Every row gives one point. A path goes straight from each point to the next, and from the last back to the first. The post is the endless flat space through its rows: a point in 2 columns, a line in 3, a plane in 4, and so on, so that a path can go around it. How many times does the path go around the post? Going back the other way cancels.
In the rows, zero is written as 128.

Post (2 x 3):
[[153 129 122]
 [ 85 120 131]]
Path (28 x 3):
[[135 168 150]
 [ 96 168  98]
 [108 105  80]
 [117  76 109]
 [ 97  94 148]
 [121 148 158]
 [ 63 148 132]
 [105 139 103]
 [129  99 112]
 [141 102 129]
 [137 151 173]
 [133 173 151]
 [ 93 164 100]
 [141  94  72]
 [141 103 131]
 [ 59  74 123]
 [ 83 125  88]
 [111 144 112]
 [121 172 127]
 [ 99 133 102]
 [ 68  88 109]
 [136 104 127]
 [121 129 167]
 [121 149 137]
 [ 85 143  97]
 [121 113  94]
 [174  86 126]
 [114 106 186]]
Times around: 4

Post (7 x 8):
[[121 171 175 148 175 159 108 138]
 [161 128 120  76  99  88 123  78]
 [151 122 109 113 130 111 104  70]
 [127 137 113 100 104  60 112 141]
 [129 160 127 156 133 161 126  95]
 [151 123 135 113 130 118 121 160]
 [140 133 164 146 128  84 101 129]]
Path (25 x 8):
[[169  89 108 139 153 110  88 171]
 [122 130  93 113 104  60  82  98]
 [126 111 155 148 156 126  97 131]
 [130 125 147 106 128  74 108  86]
 [123 141 120 134 102 130 137 175]
 [169 129 163 102 127 117 100 139]
 [174 115 167 109 183 137  97 173]
 [141 116 146 106 152 107 140 164]
 [143 122 186 164 135 195 146 191]
 [136 177 163  50 120 139 122 127]
 [131 151  84 121 108  95 113 147]
 [163 137 183 103 148  79  98  93]
 [128 162 114 150 109 180 165  90]
 [ 75 162  98 191 102 164 113 147]
 [169 156 152 128 119 107  83  96]
 [190 140 134 145 117 112 116  75]
 [126 133 141 107 123  76 139 109]
 [110 107 125 119 149 133 127 161]
 [119 153 102 156 120 152 121 147]
 [174 135 143 127 139 120  94 163]
 [139 176 187 164 180 164 142 181]
 [119 120 113 132 118  84 115 129]
 [125 106 186  92 147  76  77 148]
 [157 137 117 135  94 107  80  92]
 [125 179 119  79 125  63 118 144]]
Times around: 4

Post (11 x 12):
[[142 120 103 118 167 162 155 128  86 124 104 143]
 [ 87 117 195 127 123  78  75 125 181 150 116 169]
 [155 120 122 167 113 119  82 119 175  93 137  95]
 [136 102  99 143 167 143 135  91 147 121 177 180]
 [125 151 175 150  74 149 105 151 140  96 124 131]
 [129 132 125 112 147 169 148 143 122 114 147 104]
 [160  98 141 151 124 143 109 136 140 184  94 142]
 [107 148  98 132 116 142 146 109 121 143  86 114]
 [137 103  72 124 135 128  73 126 145 129 131 128]
 [148 157 144 127 134 128 131 157 125 104 187 116]
 [132 102 109 115 115 121 169 123 120 150  93 122]]
Path (25 x 12):
[[152 111 103 132  99 118  77 150 103  94 151 172]
 [129 124 152 134 119 151 139 153 125 137 126 122]
 [130 159 179 160 160 131 130 146 158 163 171 165]
 [158 103 170 141 114 107  63 141 213 127 152 168]
 [158 127 150 149 154 117  70 107 158  89 163 127]
 [145 135 148 157 109 131  77 138 136 136 127  71]
 [160  59 133 138  99 136  92 166 121 130  91 138]
 [146 121 173 191  74 147 134 121 172 167 113 166]
 [182  98 139 134 173  89 148 111 155 132  58  91]
 [146 117 166 116 154 163  72 130 130 106  98 121]
 [118 134 176 167 142 201 124 131 106 201  69 140]
 [ 76 145 148 119 112  60 126 140 144  91 108 146]
 [128 129  98 136 139  91  73 118 172 118 101 133]
 [139  80 162  93 151 135 101 175 140 118  84 150]
 [115 155 155 181 133 210 130  84 188 159 111 117]
 [135 143 104  91 122 142  89 146 101 148 151 116]
 [130 119 102 188 190 135  86 100 117 141 117 138]
 [ 99 140 109 139  41 151 141 136 158 153 146 149]
 [161 163 126 143 202 103 176  74 167 114 188 123]
 [126 130 128 118 117 117 116 108 131 186 123 138]
 [ 96 112 118 146 106 110 118  99 181 177 148 113]
 [131 102 145 161 145 177 153 142 124  79 158 129]
 [137 108 117 127 130  99  81 147 141 107  93 171]
 [113 123 131 146 130 121 142  67 176 145 148 192]
 [144 158 142  91 137  92  77 145 104  63 166 105]]
Times around: 5
